Rows are points. Each copy is the shape, with its points in the same order, stretched, turned, moved and blurred by noise. Is it also mirrored, or only turned?
In the rows, zero is written as 128.

Shape, 7 rows:
[[156 139  70]
 [174 129 172]
 [ 76 179  33]
 [159 130 194]
 [138 128 136]
 [122  83 194]
 [112 145 152]]
Copy 1:
[[134 150 163]
 [136 153  73]
 [195 138 210]
 [136 149  46]
 [143 125 110]
 [133  87  82]
 [168 124 104]]
Copy 1 is: only turned
Copy 2, 7 rows:
[[144 171  75]
 [103  67 126]
 [194 214 130]
 [109  58 153]
 [115 113 133]
 [ 45  70 184]
 [128 107 178]]
Copy 2 is: only turned
Copy 3:
[[102 109  62]
 [121 181  82]
 [196  64 135]
 [133 193  95]
 [137 143  99]
 [119 185 156]
 [178 152 133]]
Copy 3 is: mirrored

Shape, 10 rows:
[[126 109 164  83]
 [140 103  81  89]
 [137 123  75 154]
 [222 118 152 138]
 [134 194  93  89]
 [135 116 154 114]
 [217 128  99 148]
 [129 167 132 142]
 [153 113 132 166]
 [139 147 114  75]]
Copy 1:
[[159 154 102  84]
 [114  95  72  87]
 [ 86  81 114 150]
 [ 74 106 197 109]
 [214  58 153  98]
 [138 144 121 114]
 [ 63  75 182 117]
 [164 110 166 152]
 [ 86 116 153 159]
 [183 101 117  74]]
Copy 1 is: only turned
Copy 2:
[[125 108 128  83]
 [192  63 124 123]
 [163 118 134 183]
 [ 67  72 172 193]
 [135  39  67 154]
 [114 122 137 119]
 [105  55 158 222]
 [100 124 110 167]
 [110 146 159 179]
 [143  50  97 118]]
Copy 2 is: mirrored
Copy 3:
[[116 174 128  54]
 [104 198 115 138]
 [123 145 109 182]
 [194 231  32 139]
 [  8 159  61 155]
 [134 163 111  83]
 [170 226  21 194]
 [ 86 126  85 138]
 [174 149  99 138]
 [ 56 183  81 114]]
Copy 3 is: mirrored
Copy 4 (10 x 4):
[[133 146 103 178]
 [126  62 120 156]
 [140  77 132  92]
 [222 115  85 137]
 [155  95 178 173]
 [140 141 108 146]
 [211  70 114 110]
 [160 144 153 127]
 [167 126 110  95]
 [143  95 138 185]]
Copy 4 is: only turned

Shape (11 x 6):
[[119 135  78 109 109 125]
 [105 215 116 158 128 104]
 [123 105  69 103  61  90]
 [101 131 161 158 163 136]
 [188  63 110 132 218  74]
 [148  92 132 151  52 103]
 [133 201 147 183 128 164]
 [116 155 159  58  91 173]
 [146 143 170 140 110 116]
 [121 167 180 141  42 165]
 [ 75 144 194  88 110  96]]
Copy 1, 11 rows:
[[ 94 133 114 160  91 122]
 [ 78  93  42 109 144 149]
 [ 99  94  96 175  35 109]
 [157 111 143 106 145 164]
 [228 145  97 100 105  19]
 [136  68 112 107  40 138]
 [ 89 124  94  64 162 189]
 [ 47  88 223 127 145 147]
 [128  68 130  78 125 137]
 [ 57  58 168  89 127 212]
 [133  24 185 146 143 153]]
Copy 1 is: mirrored
Copy 2 (11 x 6):
[[109 121 152 113 131 154]
 [ 47 186 138 135 102 136]
 [110 109 185  91 162 130]
 [148 166 130 151 129 144]
 [236 132 166  88  91 160]
 [123 133 163 108 156  86]
 [ 64 168  89 156  83 117]
 [ 92 159  97  87 194 133]
 [115 177 124 107 141 101]
 [ 54 166 102 129 167  82]
 [119 207 150  93 220 128]]
Copy 2 is: mirrored

Shape (12 x 8):
[[134 148 143 193 158 151 157 156]
 [106 151 131 189 125 173  99 159]
 [146  88  92  71 117  83 173 139]
 [127 127 120 196 110  94 164 120]
 [115 116 198 178 131 124 146 128]
 [ 85  45  38 163 154  91 161  74]
 [122  87 127 187 118 155 180 104]
 [124 175 141  90 125 100 157 129]
 [109 187 154  93  57  79 144 194]
 [171 164 166  91  96  83 115 158]
 [120 188 121 144 100 174 107 129]
 [133 175 128 169  98 145 120 143]]
Copy 1 (12 x 8):
[[128 150 133 121  72 162 171  89]
 [159 136 119 181 106 182 160  95]
 [105 151 143  72 104  76 116 230]
 [115 112  85 116 101 142 184 149]
 [114 120 162 110 122 136 198  86]
 [182  34  91 132  61  26 106 248]
 [ 93  81 135 129  80 103 138 136]
 [121 189 102 105 150  92 144 122]
 [ 97 243  85 128 170 186 212 148]
 [103 197 127  76 173 176 152 121]
 [134 166  72 186 150 151 125  81]
 [126 150  83 161 128 178 158  96]]
Copy 1 is: mirrored
Copy 2, 12 rows:
[[122 117 115 105 114  74 100 110]
 [134 172  93 108  67  54 136 114]
 [ 99  61 156 187 114 196 116 121]
 [153  78  79 115 108 107 105 119]
 [142 101  98 112 153 103 139 180]
 [ 81  18  45 141  74 171 138 135]
 [123  64 112 103  92 108 136 149]
 [128 112 134 134 171 145 136  62]
 [182 153 152 192 143 108 142  71]
 [158 149 147 162 145 161 110 123]
 [142 179 116 101  88  84 152  63]
 [157 158 114 105  93  75 130  82]]
Copy 2 is: only turned
Copy 3 (12 x 8):
[[ 91 119 146 197 139 237 164 139]
 [ 85 143 139 243 167 174 144 105]
 [159 106  96  37  88 118  72 109]
 [119 106 148 189  59 211 155 115]
 [ 50  72 154 182  85 175 194 138]
 [214  24 228 124  93 129 105  58]
 [118  24 156 181 108 207 120 129]
 [ 99 166 153 100  69 150  83 132]
 [ 39 231  53 117  42 161  80  77]
 [ 94 192  64 120  78 109 136 165]
 [101 170 147 219 144 158  77 127]
 [ 99 168 119 219 115 183 116 132]]
Copy 3 is: only turned
